Each point is reached from the start by the listed moves, each made once or not at all, plus a little noise. Is the number of moves made odd or even? Then give how often each move was made.
(in the rows, 128 means zero)

Moves:
(1): [212 125 103 128 132 115]
(2): [124 213 145 127 131 149]
(3): [166 114 236 105 142 120]
Start: [ 96 150 123 126 157 120]
Points:
[138 223 243 105 176 136] -> even (0, 1, 1)
[ 94 228 136 122 167 139] -> odd (0, 1, 0)
[184 235 116 119 158 129] -> even (1, 1, 0)
[176 146  97 126 161 110] -> odd (1, 0, 0)

Moves:
(1): [197 135 128 138 132 137 112 139 124 100 120]
(2): [123 186 142 132 108 113 129 142 134 121 133]
(3): [120 128 205 129 145 147 117 125 117 132 116]
(4): [122 124 124 180 114 128 120 131 111 134 126]
(5): [110 153 112 153 190 122 125 120 132 116 136]
(6): [119 147 117 138 116 191 120 124 138 130 134]
(7): [133 124 135 124 128 135 194 144 121 122 125]
(8): [107  99 137 120 140 140 103 202 148 126 113]
(9): [124 124 138 142 125 123 124 123 180 112 129]
(10): [148 120 133 132 144 132 130 136 149 196 141]
(11): [124 123 137 132 120 126 126 134 119 113 180]
Start: [133 159 137 124 102 169 115 151 157 112 145]
Points:
[ 97 144 143 132  93 241  80 227 179  96 190] -> odd (0, 0, 0, 0, 0, 1, 0, 1, 0, 0, 1)
[ 95 157 128 212 159 240  70 229 187 157 209] -> even (0, 0, 0, 1, 1, 1, 0, 1, 0, 1, 1)
[160 210 145 192  72 239  59 249 173  83 131] -> odd (1, 1, 0, 1, 0, 1, 0, 1, 0, 0, 0)
[188 153 151 204  82 170  84 166 180  58 188] -> even (1, 0, 0, 1, 0, 0, 0, 0, 1, 0, 1)
